Each point is reached from the start by the listed moves, each made once or not at all, plus a little noise. Say if it took an odd or an even number of moves. Then give how often each move was made.

Moves:
(1): 34	5	-14
(2): -6	44	5
(3): 15	-2	34
Start: -9	11	-8
Points:
25	18	-23 -> odd (1, 0, 0)
19	60	-14 -> even (1, 1, 0)
36	13	11 -> even (1, 0, 1)
-1	57	32 -> even (0, 1, 1)

Moves:
(1): 71	1	-7	2	4	-9	18	-2	2	8	5	11
(2): -2	54	-9	0	12	3	8	4	-7	3	0	-9
(3): 2	6	73	-2	3	7	-2	2	5	-9	6	-2
(4): 4	-3	-2	43	6	4	4	2	9	-2	4	-1
(5): 1	-7	-5	-9	48	9	-9	-7	1	4	4	-3
(6): 6	-1	-4	-3	-8	64	8	0	3	-7	2	-8
(7): -11	-18	-2	-2	10	4	65	6	-2	1	5	-2
(8): 8	-3	0	-2	21	2	-12	64	0	-8	2	2
(9): -9	11	-14	-8	-3	-4	2	2	51	3	12	5
(10): -5	0	3	0	4	7	-3	2	-7	51	3	8
(11): 0	-2	-3	-3	-3	-1	-8	-10	-19	-13	64	4
Start: 8	-7	35	12	-10	-17	-4	14	7	-7	-27	-7
Points:
6	42	26	52	8	-6	-5	11	-15	31	46	-5 -> even (0, 1, 0, 1, 0, 0, 0, 0, 0, 1, 1)
28	-14	94	40	58	68	-14	75	25	-29	-8	-18 -> odd (0, 0, 1, 1, 1, 1, 0, 1, 0, 0, 0)
77	-21	76	33	74	64	67	84	70	35	15	3 -> odd (1, 0, 1, 1, 1, 1, 1, 1, 1, 1, 0)

Moves:
(1): 36	3	-9	2	-2	-7	2	17	9	4	6	5	3	11	-9	12	-4	4	-1	-2	-3	3	15
(2): 2	52	-4	-1	4	-2	-7	15	-9	12	10	6	8	-4	-3	-1	0	-8	-5	-5	-6	0	-13
(3): 4	6	38	2	4	-16	4	6	7	-1	4	7	0	-2	-15	-1	5	6	-2	0	0	5	-4
(4): -5	0	-10	41	7	-12	2	3	-1	-9	1	4	-4	-11	-8	1	1	8	11	8	11	-4	-2
(5): -5	-6	1	-5	51	7	-4	-14	-9	16	6	2	-8	-5	1	5	2	17	-4	5	0	6	3
(6): 11	0	15	18	-4	34	-6	13	3	-3	-5	-8	6	-1	-3	2	-1	-15	-2	0	12	7	-3
(7): 9	3	5	-11	4	3	39	-3	-1	-8	-5	7	4	-3	-1	-3	-6	-4	-4	16	-1	6	5
(8): -7	-18	-15	-3	20	-12	12	53	-4	3	-10	-14	-6	6	6	-9	-6	3	-2	-5	1	8	-18
(9): -16	11	-15	8	11	-13	6	-10	52	4	-10	0	1	-2	-7	2	11	-15	-10	17	-1	-8	-4
(10): -6	2	-6	11	-13	-6	21	-4	8	35	11	-8	11	1	-3	-8	8	13	0	-18	1	-1	8
(11): -4	1	-1	-4	-2	1	7	4	9	-15	36	-4	-9	3	2	-15	6	5	-6	1	-4	-4	0
(12): -7	-13	3	8	2	5	-3	13	4	10	3	45	-2	-13	13	5	4	-6	-7	10	7	-5	-2
(13): 2	-12	7	-2	10	-15	-15	6	3	-1	7	-9	54	1	14	-1	28	-13	-2	-3	-16	11	7
(14): -11	6	-1	8	5	-2	1	-2	-6	-2	-9	11	9	32	-3	0	2	6	3	-4	5	2	-6
(15): 9	3	8	7	2	-9	2	-10	11	2	4	-5	-8	7	37	7	1	-3	0	-8	2	1	-11
(16): -11	-9	0	1	-7	12	3	8	-7	-6	22	-17	-13	13	-9	54	5	-13	0	7	-10	2	-7
(17): 6	4	-4	-4	-6	12	-2	3	-17	-1	-15	2	-11	-6	0	-7	47	13	-8	6	-3	8	6
(18): -2	0	-1	-3	-2	4	-4	6	8	-6	-3	3	6	-1	8	10	-4	38	6	5	-7	1	4
(19): -2	-6	5	-8	10	8	14	6	6	9	7	-1	5	17	-3	1	12	-8	55	2	-6	-7	1
(20): -2	-1	0	2	-11	-5	-9	1	-2	10	1	-2	4	13	6	-9	-3	6	-5	34	-7	1	-12
Start: 4	-3	-8	-8	14	26	-9	-22	20	4	-17	-5	3	-5	1	19	-33	-2	10	41	-8	-4	-2
Points:
10	-4	10	31	62	27	13	12	6	11	41	8	-24	59	-35	60	39	40	59	90	-24	10	-8 -> even (1, 0, 1, 1, 1, 0, 0, 0, 0, 0, 1, 0, 0, 1, 0, 1, 1, 0, 1, 1)
43	54	17	50	49	17	-10	39	72	14	-12	4	65	-3	-35	22	65	-23	47	67	-20	10	-1 -> odd (1, 1, 1, 1, 0, 1, 0, 0, 1, 0, 0, 0, 1, 0, 0, 0, 1, 0, 1, 0)
9	23	-14	65	46	30	-10	67	23	23	-15	18	-2	-21	40	24	-30	-24	5	45	22	2	-54 -> even (0, 1, 0, 1, 0, 1, 0, 1, 0, 0, 0, 1, 0, 0, 1, 0, 0, 0, 0, 0)
33	40	5	53	95	-24	27	59	91	64	-1	-19	71	5	25	26	-1	35	-7	85	-18	35	-23 -> even (1, 1, 1, 1, 1, 1, 1, 1, 1, 1, 0, 0, 1, 0, 1, 0, 0, 1, 0, 1)
6	-33	44	14	32	34	8	68	58	17	20	17	4	25	50	10	-20	22	47	81	-1	7	-46 -> odd (0, 0, 1, 0, 0, 1, 0, 1, 0, 0, 1, 1, 0, 0, 1, 0, 0, 1, 1, 1)
36	-3	-21	-10	58	35	26	-21	40	51	38	-17	-9	25	24	12	37	42	45	27	-21	6	21 -> odd (1, 0, 0, 0, 1, 0, 0, 0, 0, 1, 1, 0, 0, 0, 1, 0, 1, 0, 1, 0)
42	26	35	46	81	29	49	36	48	50	67	41	70	-15	-15	11	28	-4	48	57	-13	12	13 -> even (1, 1, 1, 1, 1, 1, 1, 0, 0, 1, 1, 1, 1, 0, 0, 0, 0, 0, 1, 0)
